Each row is a point. Each copy is the shape, with its points in the same order, turned, moved and blurred by noise. Say if it was mirrored as well.
In the rows, zero is written as 128.

Shape (9 x 3):
[[ 66 131 162]
 [135 117 116]
 [132 123  67]
 [145 153  92]
 [129 154 171]
 [160 123 134]
 [126 142 115]
 [182 130  85]
 [147 120 159]]
Copy 1 (9 x 3):
[[152 193 129]
 [122 110 125]
 [ 90 101  88]
 [ 80 104 128]
 [128 153 179]
 [128 105 155]
 [107 128 128]
 [ 98  58 135]
 [148 122 161]]
Copy 1 is: mirrored
Copy 2 (9 x 3):
[[ 63 161 144]
 [138 125 129]
 [142  95  91]
 [150 137  87]
 [125 191 138]
 [161 147 141]
 [129 141 108]
 [190 119 101]
 [143 160 157]]
Copy 2 is: only turned
Copy 3 (9 x 3):
[[109 168  55]
 [138 108 105]
 [111  66 114]
 [ 99  99 131]
 [123 174 115]
 [139 127 132]
 [112 118 113]
 [135  83 156]
 [149 150 124]]
Copy 3 is: mirrored
Copy 4:
[[ 73  93 112]
 [150 118 122]
 [187 112  90]
 [165 149  96]
 [ 97 145 141]
 [153 141 144]
 [139 130 102]
 [197 149 122]
 [127 132 159]]
Copy 4 is: only turned

Shape, 11 rows:
[[136 112 132 132  99  90]
 [185  98 137 147 100 148]
 [119 152 126  97 169 103]
 [103  83 124  92  94 146]
 [174 129 170 124 119 164]
 [139  83 125  99 135 136]
 [149 158 120 103 166 108]
 [154 152 168 163 172  91]
 [165 163  91 128 152 140]
 [153 161 113 160 147 113]
 [134  92  99 172  94 150]]
Copy 1 (11 x 6):
[[143 121 154 138 100 107]
 [149  99 122 111  58 153]
 [ 97 151 121 100 148 107]
 [ 82  74 151 153 101 132]
 [112 139 128 103  59 172]
 [102  82 138 105 110 136]
 [106 154 108  85 127 102]
 [162 182 131  93 135 148]
 [121 137  66  97 101 110]
 [151 157  88 118 115 120]
 [153  78 104 163  89 147]]
Copy 1 is: only turned
Copy 2:
[[104 102 106 132 128 125]
 [128 144  85 125 106 183]
 [139 145 128 124 184  90]
 [105 106 167 107 122 164]
 [123 190 109 136 138 173]
 [131 106 141 105 159 169]
 [138 148 106 118 169  96]
 [146 148  88 188 166 106]
 [166 155  99  86 138 106]
 [158 143  92 131 141  98]
 [166 105 120 122  69 156]]
Copy 2 is: mirrored
Copy 3, 11 rows:
[[116 123 124 100 108  62]
 [147  86 153 128  91 109]
 [149 173  95  82 142 113]
 [102  92 158  62 148  98]
 [149 130 174 131 114 135]
 [157 103 140  71 138 106]
 [164 164  94  89 116 124]
 [170 169  98 155 123  84]
 [149 128  85 105  97 157]
 [137 136  78 134 103 123]
 [111  56 111 127 122 102]]
Copy 3 is: only turned
Copy 4, 11 rows:
[[156  87 136 100 131 108]
 [160 102 198 114 104 145]
 [101 142 106 118 155 128]
 [ 99  82 139  88  75 114]
 [139 152 194 110 104 126]
 [ 95  93 161 100 117 138]
 [117 150 118 117 158 149]
 [150 147 155 155 182 105]
 [138 147 129 138 128 182]
 [161 135 128 155 144 147]
 [155  67 157 148  78 140]]
Copy 4 is: only turned

Shape (14 x 8):
[[147 147 163 131 169 153 117 163]
 [112 190 161 116 174 112 145 115]
 [123 142 124 119 174 126 155 122]
 [121  77 160 145 132 164 164 107]
 [122  91 167  85  99 158 175 120]
 [162 114 142 104 112 128 130 129]
 [133 143  92 149  87 131 104 149]
 [142  98 119 130 146 118  92 116]
 [107 172 112 144  71 113  89 120]
 [134 172 153 127 166 175 113 119]
 [115 156 157 128 143 125 147 128]
 [143 147 153 135 142 123 173  89]
 [144 190 132 149  88 108  62 176]
 [153 113 128  92  61 126 168 119]]
Copy 1 (14 x 8):
[[157 156 165 164 121 113 109 129]
 [138 185 158 170 144 126 166  87]
 [144 152 128 146 160 137 141 100]
 [145  83 167 149 168 159 147 158]
 [148 116 172 110 129 174 176 168]
 [135 114 167 103 112 124 144 123]
 [ 88 111 118 142  83 100 127 134]
 [100 122 156 114 151  97 111 121]
 [ 54 127 132 152  79 101 158 112]
 [139 160 169 180 114 143 109 111]
 [140 149 154 165 129 124 165 117]
 [148 116 151 160 149 155 172  86]
 [ 98 145 153 164  45  54 131 106]
 [131  95 149  87  89 155 184 130]]
Copy 1 is: only turned
Copy 2:
[[130 138 167 166 146 145 123 144]
 [101 162 165 140 169  82 148 132]
 [130 130 133 145 159  90 144 127]
 [147 101 130 149  98 133 203 119]
 [151  84 155  82 103 144 196 118]
 [154 125 142  93 106 133 116 140]
 [109 161  98 105  87 145 102 102]
 [150 110 122 148  96 104  97 126]
 [ 85 177 126  91  64 113 107  98]
 [144 170 170 164 142 126 135 104]
 [105 139 149 125 131 103 153 136]
 [139 159 133 121 116  93 175 157]
 [ 80 194 142 119  86 157  58 130]
 [147 121 120  44  94 147 158 130]]
Copy 2 is: only turned

Shape:
[[ 77 148 108 130 116 124 184 107 148]
 [140 136 146  91 153 153  90 139 106]
 [ 77 166  77 130 106 128 130  72 138]
 [125  97 155 109 125  71 149 111 164]
 [115 162  78 113 117 139 140 140 104]
 [104 144  56 106 133 120 119 120  96]
 [144 102 121 140 101 132 170  89 166]
 [151 142 108  81 146 120  83 145 123]
 [158 110 134 112 174 147  87 166 141]
 [ 93 118 124 175  87  87 154  98 138]
 [109 112 128 127  91 112 136 134 187]
 [143 102 124 109 188 129  99 151 153]
 [123  69 135  79 150 132  89 150 128]]
Copy 1:
[[103  84 108 104  65 124 137 148 147]
 [105 135 113 104 183 112 151 130  91]
 [135 123  68  92  71 159 139 156 130]
 [134 107 139 147 109 102  91  91 135]
 [134 108  94  95 122 109 166 182 121]
 [150 113  60 113 129 114 167 167 128]
 [141  76 153 131  97 162 132 120 130]
 [149 149 107 104 182  98 144 143 114]
 [115 143 137 129 206 118 152 130 135]
 [121 106 119 171  56 144 112 152 127]
 [125 101 143 125 115 140  84 151 149]
 [118 138 124 130 190 115 146 109 160]
 [116 102 100 140 208 112 108 117 125]]
Copy 1 is: only turned
Copy 2:
[[120 125 133 157 166 137 191 121  78]
 [103 157 140  64 114 140 122 140 138]
 [ 87 151 117 155 184 147 182  84 115]
 [154  70 140 124 118 152 145  95 109]
 [103 167 103 111 175 134 142 133  84]
 [ 92 160 117 108 199 150 120 107  97]
 [159 110 105 161 138 178 166 135 125]
 [115 142 115  58 146 127 109 117 137]
 [127 131 140  81 121 117  93 162 160]
 [116 108 111 192 124 152 148  92  83]
 [122  72  99 143 132 126 159 126 122]
 [139 119 159  93 140 116  97 145 156]
 [ 98  87 150  75 132 156  99 151 141]]
Copy 2 is: only turned
Copy 3 (13 x 9):
[[138 140 114 123 139 185 130  78 158]
 [114 140 143  99 115 102 156 154  88]
 [151 158  88  79 155 182 103  84 119]
 [136 110 158 101  77 120 122  64 159]
 [147 141 120 103 189 133 137 124 128]
 [133 145 103  65 185 117 138  95 118]
 [166  77 103 123  96 151 116  90 140]
 [144 145 142  66 126  80 150 142 115]
 [111 127 123 100  96  68 147 167 129]
 [129 114 124 126 131 155  65  59 142]
 [142 106 140  98 100 155  91 115 175]
 [106 133 112  90  84  72 154 141 149]
 [ 83  95 146  62  98  96 156 132 130]]
Copy 3 is: mirrored

Shape (14 x 11):
[[161 169 146 108  83 148 131 158 133  86 132]
 [171 181  99 113  71 161 110 151 125 113  78]
 [142 151 107  94  83 155 112 158 179  71 129]
 [139 115 124  88  93 199  84 157 142 101 129]
 [100 188 106 147 121 114 116 118  78 100 110]
 [120 154 135 141 155 141 145 122 153 151 154]
 [104 160 167 148 129 122 143 155 182 168 128]
 [ 98 109 121 161 142  89 148 131 142 135 133]
 [105 136 130 206 147 137 155 114  81 112 105]
 [117 184 132 139 115 109 112 171  93  95  94]
 [129 119 128 155 143 117 144 157 144 168 175]
 [104 104 151 164 114  94 117  96 133 136 162]
 [ 81 135 127 171 101 125 147 143 144 149 169]
 [ 91 120 120 128 111 123 160 105  61 108 109]]
Copy 1, 14 rows:
[[116 171 115 128  67 150 138 162 140 105 129]
 [118 192  80 152  80 145 149  99 144  92 101]
 [127 146 120 166  67 152 145 158 199 102 104]
 [175 157  98 170  74 128 100 159 174 106 106]
 [114 142 129 140 120 194 124  80 118 145 145]
 [112 134 130 149 156 115 139 157 142 145 168]
 [105 140 170 174 148  91 152 167 101 119 135]
 [117  87 157 132 163 121 131 127 130 147 118]
 [117  94 107 112 177 181 110 111 103 104 155]
 [100 178 145 135 109 186 113 112 105 119 109]
 [122 125 133 131 169 104 136 178 128 171 120]
 [165  89 156 127 144 123 154 138 112 149 144]
 [115  88 130 164 141 146 157 167 108 159 127]
 [111  92 101 118 107 156  91  90 107 147 143]]
Copy 1 is: mirrored
Copy 2, 14 rows:
[[112 121 114  67 108 123 102 136 128 145 102]
 [124 131  98  87 150 116 120 162 110 143  43]
 [ 72 141 123  58 159 125 107 125 145 152 101]
 [ 98  93 143  85 177 137  88 162 138 166 117]
 [107 109  62 144 127 134 163 125  88 122 112]
 [106 141 152 144 109 118 162 126 126 178 132]
 [111 121 175 128 105  80 185 123 147 141 113]
 [117 152 139 159 129 121 183 128 147 110 162]
 [135 122 112 164 112 184 194 155 114 102 131]
 [111  97  95 105 113 115 146 134  84  88 103]
 [108 163 161 138 103  99 164 166 139 148 172]
 [102 134 113 176 106 114 153 138 181 131 156]
 [101 124 132 120 110 108 199 159 161 147 160]
 [168 114  81 138 143 157 162 128 133 117 155]]
Copy 2 is: only turned
Copy 3, 14 rows:
[[179 108 147  85 100 191 126 132 145 160 109]
 [202 104 155  62  69 169 151 146 100 125 110]
 [163 105 107  39 117 195 138 152 129 164 129]
 [155  97 141  61 153 185 157 127 107 149 153]
 [152 111 128 118  53 142  68 120  92 133 127]
 [144 100  81 155 127 129 128 130 136 150 110]
 [115 120  82 147  94 146 162 107 138 166  79]
 [ 87 148  85 137  99 134 108 137 146 117 119]
 [131 129 104 178  66 179  93 129  99  87 135]
 [132 113 154 110  51 167  95 132  98 152 102]
 [108 123 108 156 120 122 144 147 166 145 130]
 [119 173  92 141 116 134 107  92 153 133 155]
 [106 115  80 143  79 139 134 109 158 148 155]
 [120 106 130 116  88 158  74  97 123  71 144]]
Copy 3 is: mirrored

Shape (16 x 12):
[[116 126 140  74 123 117 100 151 126 153 144 118]
 [118 108 152 116 159 131 159 100 143 126 134  96]
 [106 105 130 131 163 152 168 165  82 141 103  99]
 [137 136  74 157  97 147  86 110 163  92 172 166]
 [132 145 125  93 138 122 132 184 143 132 135  93]
 [112 175 125 119  84 180  80 105 160  87 137 146]
 [143 111 157  94 157 128 140 156 121 186 147 124]
 [126 116 174 156 148 118 122 138 107 126 114  97]
 [124 129 143 125 146  99 123 159 125 138 152  72]
 [109 134 146  88 124 103 139 148  90 103 174 132]
 [158 173  82 130 126 141  65  73 122  82 120 153]
 [127 143 173 160 162 117 148 153 130 140 105 147]
 [168 119 109 131  60 143  85 102 144  75 114 153]
 [161 145 125 142 102 185  68 109 117  91 171 134]
 [ 72  87 154 130 168 111 115 153 102 155 117 105]
 [144 182  92 147  48 145  95  80 131 128 148 139]]
Copy 1:
[[121 107  70 108 144 143  98 127 140 103 106 131]
 [102 141 138 107 133 161 152 131 174 111 127 133]
 [ 74 158 122 130 119 128 137  70 135  62 124 119]
 [176  91 150 156 117 132 129 171  68 147 135 140]
 [147 141  80  98 123 154 110 113 135  81 133 109]
 [150  88 138 166 124 158  93 163 108 164 120  77]
 [106 121  76 108 172 162 152 107 141  71 103 143]
 [103 101 144  94 122 156 136  70 147 105 116 126]
 [129 125 110  78 124 165 107  96 141  87 139 147]
 [123  83  86 144 108 142 113 121 166  82 151 145]
 [140  94 111 160  90 155 140 132  83 209 138 121]
 [126 106 134 122 107 179 163  77 136  77  82 118]
 [179  81 138 150 132  95 134 126 113 185 128 102]
 [132  65 138 150 150 151 121 136  81 156 167 103]
 [ 65 118 123  88 112 133 111  97 141  74  85 150]
 [179 104 140 191 150 160  90 122 101 184 128 142]]
Copy 1 is: mirrored
Copy 2 (16 x 12):
[[109 112 147  92 135 113 151 143 115 135 170 145]
 [110 144 105 154 133 112 111 149 103 165 164 103]
 [ 72 161 135 147 118  79 123 151  47 114 149 141]
 [192 171 122 106 115 119 137 115 176 107 104 104]
 [108 120 122 111 160  91 117 111  97 119 170 159]
 [177 145 144 157 108 113 134 129 202 108 149 142]
 [ 78 131 164 106 139 126 126 121  88 178 148 138]
 [ 57 151 127 147 156 104 120 160 125 118 142 110]
 [ 82 152 115 105 179 104 128 129 106 129 176 122]
 [ 83 106 124  97 116  56 148 118 132 136 155 119]
 [158 145 108 154  90 160 174 103 179  91 119 115]
 [ 75 126 163 160 143 115  85 126 110 113 125  95]
 [153 132  93 122 101 142 123 161 194 101  94 143]
 [139 182 126 139 119 112 169 133 197 132 106 150]
 [ 77 138 157 125 157  99 149 176  70 127 168 100]
 [143 183 124 101  76 150 122 119 214  98 150 133]]
Copy 2 is: only turned
Copy 3 (16 x 12):
[[108 154 165 124 130 149  93 113 127 158 110 132]
 [122 134  90 112 133 119 116 132 103 160 152 145]
 [147 120  98 125 110 122  90 171 121 192 114  80]
 [129 127 135 129 154 165 163 162 192  67 116 167]
 [ 94 131 115 141 131 161  81 121 133 164  85 134]
 [104 136 150 106 145 107 114 160 166  64  92 184]
 [140 168 124 124  95 162  97 106 107 170 118 117]
 [124 114 109 152 117  99 119 122 107 140 123  97]
 [ 93 116 110 136 129 140 115  96 130 169 114 110]
 [124 141 145 104 183 144 128 123 110 159  87 111]
 [172  79 164 129 151 124 129 140 172  81 106 199]
 [131 118 102 153  98 135 118 146  71 120 105 107]
 [153 136 144 154 182 124 101 143 181  53 129 156]
 [151 146 139 123 141 100 149 127 194  83  83 159]
 [105 124 147 143 105 119 125 148 104 189 146  84]
 [136 105 147  79 143 142 109 123 188  38 115 148]]
Copy 3 is: only turned
